Each row of a before or after table is a point. The points were changed in one or more steps. Then noise was added and the rows were shuffled. The steps act on columns, c1 being the first. Name the steps. A step turns or swaps two columns, mirrors them in a line or flattens them onto one, adds a multiple of one to another, or multiplies or shifts one. Angles are multiples of 10 degrees, from the lower column toward the higher: turns from -170 to 170, lines from 10 to 170 but not 90. Use the fewest steps. Two steps may share a column if one is a turn and the other turns, adds or multiplies; they go together, in the order done. Otherwise the lowest column goes first.
In the rows, 128 means zero.

Before (11 x 2):
[[172 177]
 [ 73 196]
 [149 150]
 [131  76]
 [ 98 122]
 [113  98]
 [158 123]
 [139  97]
 [ 66 109]
 [145 192]
 [104  91]]
After (11 x 2):
[[100 104]
 [ 95 143]
 [ 75 134]
 [151 152]
 [122 161]
 [189 139]
 [107  64]
 [ 89 103]
 [195  76]
 [177 171]
 [125  99]]
Steps: swap c1 and c2

Before (14 x 3):
[[133 128 197]
 [170 169  90]
 [167 105 136]
 [ 94 177 100]
 [205 107 104]
 [ 93 151  85]
 [171 129 131]
 [ 68 155 120]
 [150 121 134]
 [146 128  58]
 [122 158 171]
 [137 130 175]
 [115  92  49]
 [146 184 185]]
After (14 x 3):
[[154 153  88]
 [144 141 111]
 [141 195  75]
 [162 116 160]
 [149 162 118]
 [ 79 122 155]
 [116 195 150]
 [189 101 128]
 [ 77 180 109]
 [ 81 128 181]
 [181 134 187]
 [ 88  91 173]
 [ 51 149  85]
 [180 113 138]]
Steps: turn c1 and c3 by -60 degrees; turn c2 and c3 by 70 degrees

Before (9 x 6):
[[ 58 114 203 171 133 110]
 [173 140 184 158 102 118]
 [ 99  74 179 172 155 171]
 [138  79 148 104 105 105]
 [102 108 113 134 100 122]
 [122 123 189  84 157 137]
 [166 103 190  84 189 187]
 [129 189 109 141 209 106]
 [117 175  86 138 131 146]]
After (9 x 6):
[[141 162 130 106 115 148]
 [157 156  87 169 152  93]
 [171 124  74  54 107  67]
 [ 68  91 142 169  73  43]
 [ 87 108 105 111 109  75]
 [111 177  99 140  89 122]
 [138  25 117 136 140 147]
 [173 124 141  96  63  60]
 [138  95 163 121 170 160]]
Steps: swap c1 and c4; turn c2 and c5 by 120 degrees; turn c3 and c6 by -120 degrees

Before (11 x 9):
[[177 102 133 111 173 187 119 145  76]
 [108  87 181  76 172 169 183 144 196]
 [120 100 105 166 129 119 132 135  78]
 [170  83 156 122 149 129 137 128 186]
 [123  47 119 110 151 186 170 134 192]
 [106  67 185 122 173 145 138  88 171]
 [130 123  53 124 151  74 127  82  85]
 [ 99 170  69 177 152 113 108 109 128]
 [107  69 146  80 140 107 101 142 161]
 [160 107 155  95  98 176 136 113 102]
 [109 154  54 177 152 162  73  78  99]]
After (11 x 9):
[[159 108 192  96 142  97 154 159 138]
 [122  48 177 109 123 157  64 107 171]
 [100 172  87 177  82 194 125 121 107]
 [131 123  53 122  79 179 170 140 126]
 [107  68 158 120  68  95  86 119 137]
 [108  69 108  80 142 117  95 109 102]
 [108 155 129 177  60 221 155 141  75]
 [120  99 110 165 122 154 178 119 134]
 [171  85 148 122 116  75  71 115 136]
 [177 103 196 110 115 111 180  83 119]
 [110  85 182  77 130 105  62  82 183]]
Steps: add 0.7 times c1 to c3; turn c3 and c6 by -70 degrees; turn c5 and c8 by -130 degrees; add -0.3 times c4 to c5; turn c7 and c9 by 90 degrees

Before (13 x 11):
[[149 166 159  83 129 104 155 118 122 104 120]
 [107 120 137  93  90 101 162 172 144 160 178]
 [175 127 175 137 155 112 142 181 145 137 175]
 [104 116 195 125 133 140 152  91 165 148 142]
 [185 153 115 125 126  67 105 133 169 155 128]
 [115  92 216 107 130  87  69 144  91  83 114]
 [146  98 179  75  10 165 180  81 141 197 202]
 [ 94 150 174 227  56 144 129 156 172 108 166]
 [ 92  76 142  89 129 192 154 204  86 104 141]
 [144  59 168 110  90 118 181  85 119 181 164]
 [101 145 140  76 129 169 112 159  75 119 175]
 [120 107 141  79  78 128 122 180 163 155 110]
 [124 136 129 105 117 120  92 168 153  61 168]]
After (13 x 11):
[[124 102 118 137 117 119  92  54 154 149 165]
 [144 111 168  59  92 119 180 195 119 129 164]
 [120  79 156 104  78 129 124 104 163  81 109]
 [174 139 187 128 156 112 144  92 147 107 174]
 [101  79 144 148 130 168 111 100  76 120 174]
 [148  82 149 166 130 106 153 122 121 162 117]
 [107  95 155 118  91 101 163 115 145  81 178]
 [ 92  90 151  75 129 191 154  52  86 105 142]
 [184 123 122 156 126  66 106 140 168  99 128]
 [102 126 188 118 132 141 149 169 163 159 142]
 [113 109 201  93 129  88  69  86  90 182 113]
 [ 91 228 174 149  56 144 128  93 172 140 165]
 [145  75 183  99   8 163 181 210 142 124 203]]
Steps: swap c2 and c4; turn c8 and c10 by -140 degrees; turn c3 and c10 by 20 degrees

Before (14 x 14):
[[191  75 126 157 156 128 100 126 198  71 160 112 108 135]
 [176  85 120 165 126 136 113 175  87 109 156  74 137 145]
 [105 123  50 132 160 192 184 178 178 159 180  92 111 102]
 [194  86 106 226 114 135  89 179 118 171  81 188 181 168]
 [ 99  74  68 114 100 198 126 165 195 162 142 145 170 169]
 [ 95 124 149 227  73 196 129  75 146 167 116 112 129  78]
 [ 90  63  73 198 184 113 176 196 142  98  68 189 116 130]
 [150 137 180 124 184 163 187 182 114  76 114 146 115 150]
 [ 86 124  96 147 136 200  99 111 166  91 166 175 163 152]
 [123 179 161 164  80 136  96 120 173 174  97 119 123 190]
 [116 107 105 123 122 124 200  99  91 163 181 109 128 191]
 [ 84 154 148 116 171 109 158  84 171 100  84 151 174 120]
 [126 171 150 149 130 162 191  97 147  98 125  78 141 176]
 [167 123 105 191  87 142 128 118  85 171  53 130 107 150]]
After (14 x 14):
[[162  70 137 122 103 142 118  56 209 161 133 144 170 161]
 [191 182 113 141  72 136 162 160 174 176 155 121 124 136]
 [145  73 132 135 158 139 101 125 196  70 162 116 104  69]
 [176 171 141 135 133 130 121 162 154 102  64  76 144 143]
 [ 95 124 132 128 160 139  68  38 187 160  86  97 111 146]
 [151 135  51 125 185 128 130 138 120  78  68 149 118 110]
 [182  83 105 165 118 132 180  76 118 174 161 192 186  69]
 [ 73 122 149 167  72 137 141 180 156 170 129 110 127 156]
 [126  66 109 158 182 130 181  41 140  99  74 193 119 162]
 [111 158 147 125 172 133 171 175 170 100  93 154 176 170]
 [154  85  95 139 126 119 103  94  90 109 144  74 141  86]
 [145 118 163 134 135 136  96 116 181  90 162 172 167 170]
 [154 125 151 155  84 119 203 114  86 170 115 128 107  92]
 [187 107 165 129 126 121  63 128  86 168  65 110 125 148]]
Steps: turn c1 and c14 by -80 degrees; turn c3 and c8 by 130 degrees; multiply c4 by 0.4; flatten c6 and c9 onto the line at 80 degrees; mirror c7 and c11 in the line at 130 degrees

Before (10 x 18):
[[129 128 134 114 175 118 184 175  85 158 183 168 116 143  91 128 196  77]
 [140 170  99 142 118 123 108 114 119 139  96 120  96 164 118  56 135 114]
 [172 195 173 167 131 168 101 131  99 112 188 182 154 160 107  64 147  60]
 [134 116 169 111  89 172 179 105 220  73 142 144 111  99 144 120 133 122]
 [140 124 125 106 109 171 167  39 125 110  63 134 146 105 141 109 175 134]
 [109 145  83 118 100 147  85  80  96 124 107 181 151 162 131  80 173 133]
 [ 99  87 139 168 156  84 180 148 125 155 118  51 111 154  75  44 110 176]
 [156 101 120 148  77 105 133 103 143  84 178  58  87  67 114 121  98  80]
 [150  87 124 114 242 170 107 128 100  52 117 155 128 117 107  94  72 120]
 [157 134  79 185 140 131  79 117 108 168 130 128  59 130 137 123  81 132]]
After (10 x 18):
[[147 186 103 112 117 119 155 113 111 129 100 125 104 151 118  65 121 116]
 [ 88  93 126 127  69 133 146 132 145  75 169  58  81  63 121 123 168  80]
 [ 31 128 128 106 179 105  96 151  86 179 171 168 112 148  90 135  66  80]
 [ 51 120 133 126 113 183 122  59 125  62  82 132 145  96 149 110  80 131]
 [228 156  78 112  91 150 133  97  91  94 112 180 148 144 125  77  89 133]
 [141  89 117 160 228 213 158 162  95  67 122 154 132 123  99  95 172 117]
 [185 155  85 114 143 113 187  99 117 167 127 132  58 113 141 126 203 132]
 [127 185 179  79 133 172 181 135  97 120 176 184 153 175 103  69 134  61]
 [ 68  91 116 104 152  71  84 131 123 162 122  52 113 158  66  45 168 177]
 [ 27 107 162 136  83 196 109 138 217  81 137 147  99 113 140 124 112 124]]
Steps: turn c1 and c7 by 120 degrees; multiply c1 by 2; turn c3 and c14 by 20 degrees; turn c2 and c3 by 20 degrees; turn c4 and c17 by 150 degrees; add -0.5 times c10 to c6; turn c8 and c10 by 30 degrees; multiply c11 by 0.7

Before (8 x 24):
[[116 151 163 132  95 137 149 123  80 170 106  94 165 130  97  92 115  73
  145 151 125 155 121 121]
 [ 88 121 176  96 162 128 170 140 174  62 116 163 181  50 136 135 100 104
  157 131 131 171 141 127]
 [ 86 125 129 162 154 133 109 140 134 136  78 108 148 183 140  87 148  83
   92 170 141 134 116  93]
 [114 177 143 207 148 152 118 143  96 153  51  70 140 162 124 147 100  94
   90 144 120 157 136 128]
 [ 82 124 143  76  96 108 130 180 138 160 153 148 249  40 140 169 107 158
  209 183 153 145 173 124]
 [ 93 128 202  89 113 108 150 124 164  68 116 127 155  55 142 162 152 127
  178  80 155 119 225 103]
 [100 123 132 133 153 129  93 132 103 129  91  77 155 154  79 124 115  98
   93 173 140 140  84 146]
 [141 111 151 199 130  79  92 113 120 162 106 127 118 130 150 112  88  86
   77 195 159 170 143 160]]
After (8 x 24):
[[110 167 132 131 153 104  90 134 173 180 117  85 153 149  78 110 116  96
   93 143 138 140  84 144]
 [ 97 127 177  96 161 145 171 141 103 111  90 160 181  67 134 172  99 106
  157 136 133 170 140 127]
 [ 90 179 142  77  97 120 129 181 103 209 142 156 247  74 140 210 107 157
  211 145 153 149 174 122]
 [ 97 165 128 162 155 122 110 141 156 184  86 106 148 157 140  64 144  83
   93 140 140 136 116  91]
 [121 159 146 205 150 121 118 144 204 205  90  64 138 167 126 128  99  92
   87  98 122 159 136 127]
 [101  83 203  87 112 108 149 125 109 120  96 139 154  82 141 191 151 128
  175 114 156 120 222 103]
 [127 157 162 133  96 119 149 123 179 218 140  95 165 110  95  94 115  76
  144 120 124 155 121 122]
 [149 185 153 200 132  84  93 113 149 210 118 151 118 121 150 111  87  88
   78 156 159 171 145 161]]
Steps: shift c1 by 10; turn c2 and c20 by -70 degrees; multiply c20 by 0.7; turn c6 and c12 by -30 degrees; mirror c9 and c11 in the line at 110 degrees; shift c10 by 50; turn c14 and c16 by -30 degrees

Before (8 x 48):
[[ 68 112 158 163  97  90 145 115 127  59 159 121 125 165 111  97 104 176
  108 133 127  98 144 183 163  77 152 122 187 139 129 122 212 169 162 125
  133 144 167 175  79  74  78 128  98 137  96 145]
 [143 102 168 101 113 186 108 110 137 181  93 115 164 129 158  74 168 109
  139 103 153 145  87 129 124 112 130  88  97 131  87 111 125  93 103 141
  182 157 120 100 132 180 131 133 111 104 126  75]
 [114 171 142 129 114 204 114 148 116 110  66  94  96 180 108 151  88 155
  170 117 116 167 180 143 133 190  54 110 100 137 127 154 120 143 117 196
   95 155 109  97 211 146 133 151 119 126  98 123]
 [150 156 122 132 113 158 123 143 136 135 108 100  93 165 119 134 113 155
  168  99 107 203 137  92  86 144  83 123 102 130 150 131  99 149 111 204
  113 159  86 114 141 153 150 171 140  85 126 141]
 [118 120 143 152  61 132 121  92 141  74 148 161 178 136 142 103 151 158
  137 154 132  92 119 168 109 112 167 149 157 154  78 106 170 163 132 131
  152 122 144 168 144 113  92 145 119 156 110  92]
 [114 130 187  49 149 163  91  74 155 141 129 111 129 129 141  97 163 117
  149  76 154 157 110 117 115  79 124 111  85 127  83 119 144 126 112 114
  183 111  99  88  97 140 143  98 140 105 147  76]
 [ 66 107 128 157  89 103 147 160 125  69 200 116 114 157 129 110  64 189
  133 166 145  86 123 171 137 121 143 153 147 160 139 153 195 167 176 113
  146 125 158 175 126  64 114 159 116 137  73 133]
 [142  64 117 106 151 155 103 139 139 162 104 135 143 142 111  89 157 120
  153  52 177 136 120 102 116  93 114 128  65 135  78 121 131 106  96 139
  153 122  94  86 101 158 164 109 129 160 172  73]]
After (8 x 48):
[[117 171 142 129 115 203 114 150 117 111  66  95  96 179 158 151  90 153
  170 248 117 168 180 142 132  87  56 104 100 135 122 154 119 135 116 195
   96 154 110  98  73 144 133 151 121 126 153 121]
 [ 98 120 145 152  60 133 122  92 140  73 148 162 178 137 120 102 151 159
  136  53 133  93 119 167 108 124 166 104 157 153 112 107 170 155 130 133
  152 122 143 168 134 114  91 144 118 157 160  90]
 [ 85 107 129 157  92 103 147 159 124  70 200 116 115 155 146 110  63 188
  134  43 143  86 122 170 137 109 144 112 146 160 105 153 193 148 176 113
  146 124 159 176 145  64 114 159 115 134 189 133]
 [ 85 112 159 164  98  89 144 115 129  59 159 119 125 164 151  97 105 177
  108  37 127  98 144 182 164 161 152 154 187 139 102 122 212 159 162 126
  133 143 166 174 151  73  79 129  96 139 165 143]
 [155 156 122 132 112 160 124 142 136 136 107 103  94 164 136 135 110 157
  169 209 107 203 137  90  88 136  84 126  99 129 144 130  99 149 111 203
  113 158  85 112 119 152 151 171 142  84 134 140]
 [116  64 117 104 150 154 102 138 139 163 104 135 143 142 129  89 156 120
  152 217 177 136 120 103 116 204 114 142  67 135 121 122 133 124  96 139
  153 123  93  86 145 157 164 112 130 161  75  73]
 [121 101 169 101 113 184 106 110 137 180  94 115 165 127 100  73 168 109
  139 149 153 148  86 128 122 155 130 157  98 132 124 110 123  91 102 140
  182 156 120  98  99 180 131 131 112 102 126  76]
 [ 96 132 187  49 148 162  90  76 157 142 131 111 128 128 109  98 163 118
  148 148 153 157 112 116 115 200 124 156  85 127 111 120 144 131 112 115
  184 112  99  88 134 140 142  97 140 106 115  75]]
Steps: flatten c1 and c31 onto the line at 30 degrees; turn c15 and c47 by 160 degrees; turn c34 and c47 by 20 degrees; turn c20 and c26 by -140 degrees; multiply c20 by 2.5; multiply c41 by 0.7; turn c28 and c41 by 140 degrees

Before (8 x 64):
[[124 123 143 133  94  95 133 117 119 178  95 124 144 141 116 145 128 103
  181 121 129 112 136 130 162 133 106 156 122 141 137 125 107 108 128 198
  149  92 139 125 134 123 109 110 127 128  73 156 114 130 101 113 142 109
  156 104 111 109 108 130 126 126 112 137]
 [112 135 103  63 103 162 136 124 144 123 125 171 120 120 134  96 137 169
  122 149 114 155 113 156 104 147 115 111 132 153 118 128 160 121 124 138
  186 119 136 137 131 137 114  86  97 111 111  82  99 142 148 124 122 113
  158 100 151 151  93 105  80 134 126 165]
 [123 137 112  87  96 134 111 152  98 138  97 134 128 158 110 124 103 111
  118 111 134  98 148 130 109 104 111 105 155 110 105 160 151 114 141 111
   96 133 129 168 147 107 143 114 119  86 132 135 139 133 161 167  80  95
  150 142 117 127 141 152 147  84 112 163]
 [144  89  85  93 136  78 142 136 112  98 119 113 129 120 163  94  98 153
  148 132 155 144 144 146  96 129 114 110 101 145 115 167 105 110  98 105
  136 118 110 171 161 128 149 123 126 130 149 118 181 141 156 121 176 128
  130 131 155 125 117 146 122 134 174 130]
 [128 132  82 111 126 138 143  89 165 136 170 116 152 154 173 135 136 173
  107 137 109 158 106 181 176 113 128 160 130 116 147 109 111 158 145 128
  154 162 102 117 108 135 128 139 110  86 148 114 110  98 125  89 120  89
  141 119  64 104  97 125  92 125 106 124]
 [ 93 109 127  98  52 108 127 148 110 131  86 115 167 154 110 134  91 128
  164  91 126 148  99 159 141 112  79 127 132 127 129 112  87  65 109 145
  146 103 120 130 123 104 138 116 120 117 146 138 145 104 118 126 168 101
  144 141 101 145 132 151 138 113 142 145]
 [146 159 162 101 109 124 138 138 133  73 112 149 144 149 128 125 151 114
  170 152 106 160 135 111 153 115 142 100 156 135 109 155 103 129 163 135
  131 148 124 167 115 164 170 112 118 132 146 112 128 101 157 119  83 166
  111  81 114 179  54 137 160 142 151 190]
 [124 162 125 127 140 123 129 132 142 120 141 111 117 105 165 114  91 153
  135 107 127 132 115 150 145  96 119 143 137 117  65 149 120 150 173 145
  133 119 118 186 167 109 141  88 124 120 122 116 149 127  95 106  95 166
  132 123 133 139 105  68 155 186 134 158]]
After (8 x 64):
[[157 135 113  95  97 134 111  93 144 138  94 138 125 156 107 120  99 110
  122 108 131 122 142 132 107 106 110 151 153 112 105 161 149 111 140 134
  151 138 126 171 150 103 142 117 121  90 130 133 140 126 162 164  79 114
  152 142 114 130 140 153 141 178 110 162]
 [132  86  81  96 141  82 138 129 148  95 121 143 130 123 167  96 100 153
  147 132 151 183 148 147  97 129 116 156  96 146 120 170 102 109  95 138
  139 119 111 179 161 142 148 123 126 130 151 116 180 140 155 123 172 136
  128 134 157 126 118 150 121 121 172 129]
 [114 159 157 108 105 119 139 130 138  74 114  88 145 146 129 127 153 112
  170 155 108 148 140 112 152 111 143 147 156 135 111 156 104 131 160 109
  138 147 123 169 115 138 176 115 117 130 151 110 133 104 152 121  81 114
  113  83 113 182  52 139 164  89 151 190]
 [120 162 123 126 138 123 128 126 118 115 138 154 122 106 164 113  94 153
  134 105 130 107 114 151 143  97 118 110 136 119  60 143 118 150 177 115
  131 118 117 186 168 122 141  84 123 120 123 117 152 129  94 105 102 143
  130 126 135 139 106  65 154  62 133 156]
 [123 130 105  85 105 166 136 186 102 123 130  91 124 124 136 105 138 166
  119 150 112 139 112 152 105 148 115 137 141 157 119 129 161 120 125 106
  127 117 136 139 136 105 111  90  95 109 108  81  99 144 146 120 126 143
  155  99 149 151  90 103  78 133 125 165]
 [138 122 144 128  98  93 133 149 126 177  99 130 143 140 117 143 126 105
  180 121 130  12 137 131 162 129 110  65 123 142 136 124 105 107 129  80
  117  96 139 125 132 128 115 110 131 127  70 156 113 129 102 114 143 139
  164 103 112 110 109 130 128 139 109 135]
 [ 98 130  87 119 129 132 142 151 110 138 174 133 150 156 174 133 139 166
  109 137 107 159 105 177 169 113 127 102 130 115 146 108 110 160 147 144
   92 160 101 120 112 138 132 139 110  90 148 110 111 102 126  88 115 153
  137 116  63  95  97 127 101 160 102 121]
 [158 107 127 108  57 107 122 149 103 132  89 155 168 154 111 132  93 122
  170  96 125 125 101 166 144 116  78 120 135 124 135 110  92  65 112 113
  148 104 117 126 124 115 137 122 119 123 149 140 145 107 113 125 168 133
  141 138 105 146 128 151 138 159 139 146]]
Steps: turn c1 and c9 by 120 degrees; multiply c4 by 0.7; swap c8 and c37; mirror c12 and c42 in the line at 110 degrees; add -1.5 times c36 to c22; turn c28 and c36 by 150 degrees; turn c54 and c62 by -130 degrees
